Rows are points. The window is the flat piece filled in between its corners: a triangle in 3 columns, a solid with four corners in 4, and so on. A path goes straight from each point to the next, and from the last back to the first. After which points does the path pass through the window?

Window (3 x 3):
[[-0.81 -3.89  0.09]
 [-1.66 -0.38  0.87]
 [ 3.29 -0.21  0.01]]
Path:
(1): [ 0.70 -2.57  1.92]
(2): [-2.86 -0.84  3.12]
(3): [-3.37 -0.56 -0.08]
(4): [ 0.54 -1.88 -1.10]
(5): [ 0.76 -2.29  1.04]
(6): [ 2.77 -0.88  2.28]
(7): [ 2.58 -0.33 -2.31]
(8): [-1.60 -0.43 -0.70]
(9): [-1.15 -0.91  1.54]
(10): [-2.51 -1.93  2.77]
(11): [-3.37 -1.29 -1.56]
(12): [ 0.57 -2.08 -1.59]
Through the window after points: 4, 6, 8, 12

Window (4 x 4):
[[ 0.09 -4.87  1.18 -2.12]
 [ 2.59  0.73 -1.30  0.35]
 [-2.73 -0.26  0.13 -1.35]
 [ 1.97 -0.52 -2.78  0.85]]
Path:
(1): [ 1.79  0.05 -2.31 -0.66]
(2): [ 1.27 -0.88 -0.70  2.87]
(3): [ 2.44  1.23 -1.14  3.93]
(4): [ 2.75  2.45 -2.97  0.08]
(5): [ 2.02  0.65 -1.94 -2.62]
(6): [ 1.87 -0.26  0.31  1.48]
(7): [-1.89 -1.03  0.66 -0.06]
(8): [-1.95 -0.64 -0.77 -3.07]
Through the window after points: 1, 7

Window (8 x 8):
[[-0.45 -2.11 -0.53 -5.21 -2.60 -2.02  1.68  1.24]
 [ 1.84 -0.26  3.05 -1.51  3.99 -3.13  0.74  1.37]
 [-5.15  0.19 -2.74  1.22  1.34  1.40  0.51  2.22]
 [-4.16 -2.95 -3.57 -0.53  1.74  2.68 -0.53  2.38]
 [ 0.56 -2.57 -0.81 -1.61 -0.45  1.17  4.28  1.61]
 [ 2.28  0.97 -2.36  4.20 -2.93 -2.86 -2.30  1.99]
 [-1.07 -2.50  2.98 -0.45  1.57 -0.27  1.22  1.96]
 [ 2.80  2.55  0.75 -2.25 -2.58  2.05  0.53  0.61]]
Path:
(1): [ 0.19 -0.68 -1.11  0.48 -0.11 -0.29 -0.04 -0.01]
(2): [-0.85 -1.57  1.14 -0.24  2.19 -1.62  0.73 -1.48]
(3): [ 0.08 -0.01  1.14 -1.44  1.77 -0.80  0.91  4.50]
(4): [-0.58 -1.28  2.11 -1.54  1.11  0.32  1.17  6.66]
(5): [-0.48 -1.75  1.33  0.01  0.52 -0.50  0.98 -3.01]
(6): [-0.81 -0.79 -1.39  1.69  1.08 -0.32 -0.43 -1.03]
(7): [ 0.03 -0.09 -0.49  0.64  0.81 -0.21  0.13  4.71]
(8): [ 0.86 -0.01 -0.34  1.64 -1.10 -1.40 -0.60  4.56]
(9): [ 0.87 -0.44 -0.92  1.89 -1.20 -1.83 -0.79 -0.18]
(10): [ 0.18 -0.72  1.15  0.25  0.63 -1.30  1.51 -3.16]
(11): [ 0.59  0.00  1.49 -0.66  0.75 -1.39  0.75  3.97]
(12): [-1.56 -1.22 -1.88 -0.10 -0.32  0.64  0.59  5.27]
(13): [-2.30 -1.36 -2.29  0.46  0.99  1.04  0.19 -1.17]
(14): [ 0.43 -2.63 -0.66 -0.02 -0.12 -0.25  1.60 -2.67]
(15): [ 0.46 -1.13 -0.36 -1.03 -0.11  0.17  2.51  3.28]
(16): [ 0.10 -0.08 -1.38  0.19 -0.93 -0.03 -0.43  4.40]
Through the window after points: 2, 4, 8, 12, 14, 16

Window (9 x 9):
[[ 0.31 -2.43  3.74  1.41  1.18  1.56 -0.56  2.56  3.07]
 [-0.26 -0.11 -3.17  0.31 -1.19  2.26 -0.83 -3.44 -1.56]
 [-0.05 -2.52  4.88 -0.91  1.72 -1.48 -3.35  0.36  2.50]
 [ 1.94  3.83 -3.54  0.98 -1.16 -0.95 -2.42  2.05 -1.20]
 [ 1.26  3.45 -3.20 -0.63 -1.20 -2.67  2.20  0.85 -1.49]
 [-0.55 -4.44  5.06  1.47 -2.25 -1.00 -2.39  1.78  1.72]
 [ 0.13 -2.70  3.37 -2.61 -1.29  2.87 -2.04  0.90 -0.28]
 [-1.46 -4.32  0.76 -1.03  0.54 -0.28 -2.21  2.70  1.52]
 [-2.71  4.27 -2.23  0.43 -0.93 -0.32 -0.42  0.82 -1.81]]
Path:
(1): [-0.27  1.82 -0.55 -1.92 -3.30  0.74 -0.42  1.10  3.65]
(2): [ 0.39 -1.32  0.55  1.31  0.70 -0.65 -0.27  1.43 -3.61]
(3): [ 0.11 -2.66  1.48  0.34  1.01  1.09 -2.18  0.31 -1.34]
(4): [-1.53 -0.48  0.84 -0.41 -2.38  1.80 -2.41 -0.34  4.37]
(5): [ 0.55  1.89 -2.75 -1.06 -0.92  0.55 -1.24 -0.02  1.41]
(6): [ 0.69  0.65 -0.74  1.38  1.58  0.88 -1.17  0.51 -2.50]
(7): [-0.17  1.75  0.76  2.22 -0.33 -0.79 -1.11  0.60 -3.54]
(8): [-0.27  2.02 -0.77 -0.07 -2.01  0.01 -1.39  0.64  1.50]
(9): [-0.38 -0.43  0.13 -0.26 -1.13 -0.34 -1.12  0.75  2.25]
(10): [-0.07 -2.00  1.35  1.52  1.97 -1.20 -2.14  1.48 -2.26]
(11): [ 1.14  1.60 -0.19  1.65  0.83 -0.76 -1.61  2.76 -4.06]
(12): [ 0.16  1.73 -1.94 -1.20 -2.22 -0.38 -2.55 -0.10  3.75]
(13): [-2.25  2.22 -1.24 -1.74 -2.76  0.33 -1.40 -0.38  3.33]
(14): [-0.06 -0.69  0.90  1.46  1.91 -0.47 -1.16  1.43 -3.87]
(15): [ 0.98  0.42 -0.01  1.94  1.23 -0.75 -1.06  1.69 -4.62]
(16): [ 0.68  1.45 -1.21 -1.41 -2.52 -0.38 -1.12  1.08  2.10]
Through the window after points: 11, 13, 15

Window (12 x 12):
[[-3.17  0.62  2.14 -1.18  0.68 -0.75 -2.73 -2.80 -2.71  0.31  1.48  0.52]
 [-1.35  0.62  0.52 -0.89 -0.80 -1.89  1.71 -6.22  0.08  0.45  1.49  0.60]
 [ 2.52 -2.23 -1.13  0.64 -0.14 -2.45 -3.29  1.06  0.99 -3.52  0.34 -1.39]
 [-4.89 -1.12  0.50  1.11 -3.28 -1.84 -1.54 -4.12 -0.29  0.19 -0.80  0.83]
 [-3.04 -0.40 -2.11 -3.32 -1.20  0.35 -1.38 -3.36  0.63  0.94  0.68  1.56]
 [ 0.88  2.60  2.06 -1.32 -2.16  4.98  0.62  1.48  2.18 -1.81 -0.96 -2.84]
 [ 0.29 -1.73 -4.05  2.41  0.91  0.37 -0.73  1.56 -0.28 -5.91  2.02 -3.57]
 [-2.76  2.96 -1.43 -1.14 -2.27 -3.16 -1.35 -3.51 -2.32 -0.92 -0.81  1.90]
 [ 0.04  1.91  1.77 -0.93  0.04  3.08  2.78  4.52  0.83  2.89 -2.32 -2.30]
 [-0.88  1.50 -1.72  1.94 -1.78  0.15 -2.46 -4.34 -0.58  1.64  1.51  1.30]
 [ 2.32  0.07  0.23  0.08  2.19  5.24  1.18  1.40  0.77 -1.91 -4.36 -2.34]
 [-0.95  3.41  1.77 -0.14  3.46  2.71  0.32  2.66  4.35 -0.18 -2.60 -2.15]]
Path:
(1): [-0.72  0.36 -1.20 -1.69 -0.60 -0.24 -3.56 -2.32 -0.18  1.19 -1.61 -5.00]
(2): [-1.54  0.85 -0.45  0.39 -0.28  1.85  0.43  1.46  0.25 -3.18  0.10  2.88]
(3): [-0.97  0.02 -0.66  0.91  0.27  0.29 -0.34 -0.55 -0.04 -1.60  0.22  1.82]
(4): [-1.21 -0.13 -1.18 -0.40  0.24 -0.63 -1.20 -2.56 -0.11  0.03 -1.84 -2.84]
(5): [-0.67 -0.72 -1.42 -0.92 -0.81 -0.22 -1.30 -2.43  0.08 -0.44 -0.36 -3.52]
(6): [-0.78  1.00  0.70  2.02  0.67 -0.43  1.22 -0.23  0.76 -3.07  1.46  3.54]
(7): [-1.25  0.52 -0.51  0.93  0.00  0.56  0.26  0.41  0.46 -1.18  0.30  1.38]
(8): [-0.74 -0.20 -0.46 -0.74 -0.55 -1.73 -1.85 -2.04 -0.61  0.13 -1.01 -3.22]
(9): [-1.38  1.64 -1.87  0.24 -1.63 -0.38 -1.57 -3.16 -0.31  0.72 -0.40 -2.09]
(10): [-1.38  0.04 -0.16  1.38 -0.78 -0.10 -1.19 -2.09 -0.47 -1.12  1.37  2.88]
(11): [-2.50  0.94  0.38  0.62 -0.34  0.94  0.76 -1.49 -0.02 -0.70  0.94  2.16]
(12): [-2.50  1.40 -0.44 -1.31 -1.49  1.06 -1.54 -2.88 -0.14  1.55 -1.54 -2.58]
Through the window after points: 5, 9

Window (14 x 14):
[[ 1.02  1.84 -1.91 -3.60 -3.12  0.45 -2.99  1.20 -3.65 -1.84  6.90  0.70
   0.22  1.46]
 [ 0.73 -3.21 -0.26  1.55  0.03 -0.09 -0.94  1.48  0.29  3.51 -0.18  1.55
  -3.00  1.47]
 [-0.12  1.81  3.31 -3.67 -1.77  2.19  1.79 -2.34  0.12  1.18  0.77 -0.18
   0.17 -2.14]
 [-1.57 -1.38 -2.10 -0.73  0.62 -0.07 -1.51 -1.43 -2.45  0.62 -1.96  0.53
  -2.62  0.36]
 [-1.97 -2.41  5.96 -0.36 -4.79 -1.89 -2.53  0.95 -0.28 -0.69 -1.81 -0.42
  -2.52  0.36]
 [-0.62  3.65  4.37  0.47 -5.19 -0.05  2.61 -1.02 -2.10  0.07 -1.18  3.27
  -1.97 -3.00]
 [ 0.42 -0.80  2.99  1.32  5.43 -4.57  0.01 -0.29  1.99  0.89  2.59 -6.38
  -1.13 -0.75]
 [ 3.13  0.91  3.82 -0.45 -2.49 -1.18  0.67 -0.16  1.38 -2.83 -0.81 -0.57
  -1.78  0.29]
 [ 2.06 -2.61  0.98  1.98  0.29 -0.02 -3.14 -0.52 -6.26  2.21 -3.62 -3.67
  -2.92  1.18]
 [ 0.95  0.21  4.46  2.43 -0.32  1.59 -2.18 -1.31  2.37 -1.61 -1.48 -0.09
   0.03  0.29]
 [-0.18  3.62 -1.09 -0.07 -2.54 -0.99  0.36  2.28 -0.62  1.45 -1.25 -0.85
  -1.66 -1.79]
 [ 1.35 -1.35 -0.70  3.19 -1.29  0.71 -1.15  1.99  1.30 -1.88  1.40 -2.66
  -4.59  0.04]
 [ 0.70 -0.57 -0.86 -1.43 -2.31  0.29  0.65 -4.83 -1.43  0.31  0.33 -1.41
   3.21 -1.41]
 [ 1.18 -0.13 -0.05  1.93  2.07  0.93  3.08  1.05 -0.92 -1.01 -1.08 -2.83
   0.89 -1.06]]
Path:
(1): [ 0.05 -0.14  0.58  0.71 -0.55  0.41  0.65 -1.82  0.00  0.90  0.57 -1.59
 -0.51  2.67]
(2): [ 1.43  0.18  1.21 -0.41  0.83 -0.48 -1.39  0.49 -0.84 -0.75 -0.21 -0.98
 -0.93 -4.42]
(3): [ 1.71 -2.09  0.72  0.49 -0.25 -0.02 -2.19 -0.11 -3.27  0.89 -1.78 -1.43
 -1.27 -1.74]
(4): [ 0.92 -0.75  0.92  1.08 -0.78 -0.11 -1.09 -1.18 -3.31  1.30 -1.59 -2.66
 -1.82  1.60]
(5): [-0.29  2.06  1.76 -0.46 -0.98  1.05  1.54 -1.12  0.42  0.59 -0.14 -1.90
 -1.07  2.39]
(6): [ 2.21 -1.51  2.53 -1.34 -0.97  0.08  0.03 -0.07 -1.07 -0.88 -0.01  0.60
  0.11 -5.58]
(7): [ 1.90 -0.54  1.38 -0.81 -0.90 -0.49 -0.62  0.09 -1.34  0.45 -0.66  0.33
 -0.16 -3.31]
(8): [-1.71  2.71  1.85 -0.33 -3.23 -0.19  1.12 -2.23 -2.28  1.00 -0.50 -0.38
 -1.20  2.83]
(9): [-0.57  0.49  1.05  0.10 -2.05 -0.38  0.03 -0.04 -1.61  0.00  0.81 -1.22
 -0.97  0.97]
(10): [ 1.20 -0.75  0.55 -1.37 -0.98 -0.40 -1.11  0.61 -1.53 -0.12  0.63 -0.28
 -1.55 -1.48]
(11): [ 2.21 -1.39  1.84 -0.45 -1.59 -0.71 -0.97  1.18  0.57 -0.35 -0.56 -0.39
 -1.94 -1.73]
(12): [-0.51  2.47  2.02  1.97 -0.95  0.72  1.96 -2.45 -0.38 -0.41  0.52 -0.66
 -1.71  4.48]
Through the window after points: 3, 5, 11

Window (14 x 14):
[[ 3.89 -0.28  1.78  2.19 -2.87 -1.91  2.28  7.09 -1.33  1.05 -1.03  0.37
   1.12  2.25]
 [ 0.84  0.27 -1.10  2.51  0.76 -1.82 -1.12 -3.04 -1.39 -5.25  0.82  2.77
  -2.15  3.57]
 [ 1.75 -0.62 -0.87 -0.69 -1.85 -0.71 -0.04 -2.39  2.09 -1.76 -0.04  3.54
  -3.14  4.63]
 [ 2.02  1.49 -1.26  3.46  2.72  0.52  3.05  0.14 -0.14  3.75  1.33  0.24
  -0.80 -2.50]
 [ 0.57  3.08  3.15  0.43  0.00 -2.23 -0.70  3.03  0.41  0.16 -0.55  3.42
   1.96  2.38]
 [ 0.48  1.14 -0.85  2.43 -0.15  3.74  2.09 -0.24 -1.71  1.87 -2.52 -1.38
   0.09 -1.47]
 [ 1.76  1.05  1.04  2.37  2.29 -0.51  1.21 -1.83 -2.00  4.37 -1.86 -3.67
  -2.24 -1.45]
 [-0.35  0.19 -0.57  0.77 -1.16 -1.69 -0.28 -3.85  0.77 -2.11  3.39  0.35
   1.08  4.06]
 [-1.46 -0.93  1.27  1.38 -1.48 -0.99  0.70  3.03 -2.45  1.74  0.78  2.30
  -1.51  1.83]
 [ 1.83  0.77 -3.61 -0.05  1.34 -0.34  0.39  0.29 -2.76  3.85 -1.48 -1.80
  -0.15 -3.52]
 [ 1.55 -1.24 -1.09  0.62  4.42  2.39  1.04  1.82 -1.29  2.96 -0.85 -2.46
  -0.43 -0.04]
 [-0.04  1.20 -0.16  0.45  0.56 -0.19  2.69  3.86  0.17  0.76 -0.94 -2.85
  -2.24 -2.17]
 [-0.71  1.33 -1.84 -0.18  0.74 -2.67  3.07 -4.44 -0.98 -2.86  0.27  3.01
  -0.80  6.22]
 [-0.33 -1.52 -1.76  3.55  2.06 -0.84  1.49  0.88  0.70  3.45 -3.31 -1.72
   0.33 -2.17]]
Path:
(1): [ 1.03 -1.03  0.69  0.38 -0.12 -0.75  0.93  0.48 -2.28  0.52 -0.55  0.14
 -0.28 -1.31]
(2): [ 1.57  3.28 -1.87  4.48  2.64  0.43 -0.52  2.07  1.97  2.10 -0.18 -0.63
 -1.21  3.68]
(3): [ 0.77  0.94 -2.08  2.41  1.57 -0.52 -0.21  0.42 -1.01  1.28 -1.05 -1.44
 -3.18  0.79]
(4): [ 1.17 -2.08  1.36 -0.31  0.60  1.00  4.87 -2.01 -0.25  0.84  1.12 -0.03
  2.89 -0.86]
(5): [-0.02 -0.44  1.03 -0.01  0.64 -1.67  1.73 -1.62 -2.58 -0.78 -0.57  1.91
  0.03 -0.25]
(6): [ 0.99  1.08 -2.60  2.00 -0.30  0.45 -0.49  1.57  1.59  1.70 -0.89 -2.22
 -0.66  4.24]
(7): [-0.68  3.58 -1.89  3.56  1.16  0.64  0.53  1.45 -0.30  3.44  0.66 -3.32
 -0.88  0.77]
(8): [ 2.93 -2.97  0.39 -0.08  0.96 -0.40  3.24 -0.72 -1.25  0.34 -2.03  2.83
 -0.36 -3.05]
(9): [ 0.56 -1.26  0.77  0.26  0.12 -0.46  1.70  0.19 -0.71  1.48 -0.68  0.81
  0.10  0.55]
(10): [ 0.05  4.49 -2.45  3.21 -0.35 -0.09  0.27  2.09 -1.05  1.16  0.19 -0.15
 -3.28  3.17]
(11): [-1.03  1.88 -3.18  2.53  1.29 -0.36 -0.05  2.02 -2.05  2.90  0.27 -0.19
 -2.33  4.34]
(12): [ 2.04 -0.47  0.39  1.38  0.71  0.09  1.21 -1.32 -0.72  0.96 -0.79  0.59
 -0.08 -0.32]
(13): [ 1.52 -0.55  1.81  0.72  0.93  0.49  2.85  1.13 -1.45 -0.87 -0.95 -0.61
 -0.78 -1.58]
(14): [ 0.43  1.26 -1.71  1.95  0.72  0.33  0.13  0.80 -0.52  1.96 -0.83 -0.33
 -0.46  1.56]
(15): [ 1.48  2.56 -0.74  2.45  0.24 -1.79  0.12  1.56  0.19  1.92 -1.16  0.38
 -0.41  2.96]
(16): [ 0.68 -1.69  1.67  0.24 -0.45 -0.01  2.46  1.26 -1.67 -0.38  0.17  1.10
  0.40 -0.46]
Through the window after points: 7, 13, 15

Window (14 x 14):
[[-3.43 -1.82 -2.17  0.80  1.45 -1.33  2.86 -0.97  2.97  5.50 -1.95 -1.95
   1.26  0.65]
 [ 4.12  0.18 -0.38  2.92 -1.43  2.23  0.39  3.05  4.08 -2.54 -2.00  0.94
  -1.27 -2.19]
 [ 0.15  1.78 -2.06 -1.20 -3.48 -0.94  1.42 -3.76  1.44  3.56  2.51  2.25
   2.32 -1.34]
 [ 0.00  1.37  0.34  0.22 -4.09  0.68  3.29 -1.47  2.69  0.49  3.47 -0.10
  -1.33 -0.98]
 [ 0.36  0.84 -1.30 -0.92  1.39  1.62  2.07 -0.70 -0.49  0.79  0.32 -1.52
   6.22  2.15]
 [ 3.79 -0.11 -0.02  1.42  0.78  3.91 -0.33  0.58  1.72 -0.01  3.21  1.38
  -1.86 -0.64]
 [ 2.83 -1.62  1.00  0.52 -0.13 -1.95 -1.40 -1.06 -0.31  1.56 -1.69 -2.23
  -0.32 -0.78]
 [ 5.09  0.53 -2.48  0.64  1.60 -1.24 -0.23 -0.21  1.38  1.40  0.16 -2.32
  -0.18  0.10]
 [-1.02 -2.03 -3.31  4.54  0.63 -3.39  0.69  1.39 -1.75  0.82  0.73 -0.41
  -1.42  0.89]
 [-0.91  3.42 -0.92  3.90  0.68  2.89 -0.82 -2.51  1.86  0.97  0.30 -1.95
   3.88 -0.48]
 [ 3.05  1.82 -2.31  0.19 -0.20  2.41 -2.45 -4.96  0.41 -2.71  2.22  0.23
  -1.83 -1.09]
 [-1.58 -0.57  3.09  2.04  3.52 -0.86  1.18 -0.77  3.54 -1.76  4.04  1.12
  -0.27  1.38]
 [-3.20  2.25  3.65 -2.70  3.19 -1.58 -2.86 -0.31  2.52  0.79  0.82 -2.28
   1.39  2.44]
 [-0.06 -0.25 -2.00  2.08 -3.62  0.37 -3.54 -1.20  2.81 -1.09  0.95 -2.79
   2.54 -2.02]]
Path:
(1): [-0.14  0.03 -0.95  1.17  0.44 -0.12  0.05 -0.54  1.51  0.45  1.56 -1.79
  1.71 -2.53]
(2): [ 1.30  0.05 -0.47  1.79 -1.96  0.09 -2.10 -2.04  1.93  1.21 -1.79 -1.26
  0.60  3.00]
(3): [ 3.05  0.38 -0.67  3.34 -1.50  0.21 -2.37 -2.23  3.11  1.59  0.36 -0.06
 -0.83  3.97]
(4): [-0.55 -0.32 -0.07 -0.45  1.42 -1.29  1.05  0.11  0.52 -0.10  1.04 -1.58
 -0.51 -3.68]
(5): [ 0.95  0.13 -0.27  0.15  1.50  0.21 -0.48 -0.48  0.85 -1.11  2.30 -0.96
  0.97 -2.23]
(6): [ 2.41  2.20  0.62  2.09 -2.13  0.55 -1.23 -1.90  2.64  0.14  0.31  0.29
 -1.30  4.01]
(7): [ 0.42  1.59 -0.66  2.48 -0.65  1.59 -0.78 -1.88  2.00  1.15  0.68 -0.87
  2.02  1.72]
(8): [ 0.64  1.67 -1.17  1.37  1.66  0.26  0.79 -0.77  1.50  0.00  0.97 -2.19
  1.28 -3.62]
(9): [ 1.19  0.82 -1.38  0.57  0.36  0.39  0.07 -0.43  0.59  1.35  0.00 -1.75
  1.14 -2.05]
(10): [ 2.16  0.59 -1.38  1.10 -1.28  0.50 -0.87 -1.72  1.65  1.42 -0.35 -1.19
  0.69  1.75]
(11): [ 1.48 -0.20 -0.67  1.04 -1.34  0.62 -0.55 -1.67  1.72  1.08  0.17  0.43
 -0.21  3.93]
(12): [ 0.32  1.64  0.45  0.04  3.79 -0.71  1.02 -0.70  0.94 -0.55  2.61 -1.08
  0.01 -4.78]
Through the window after points: 1, 7
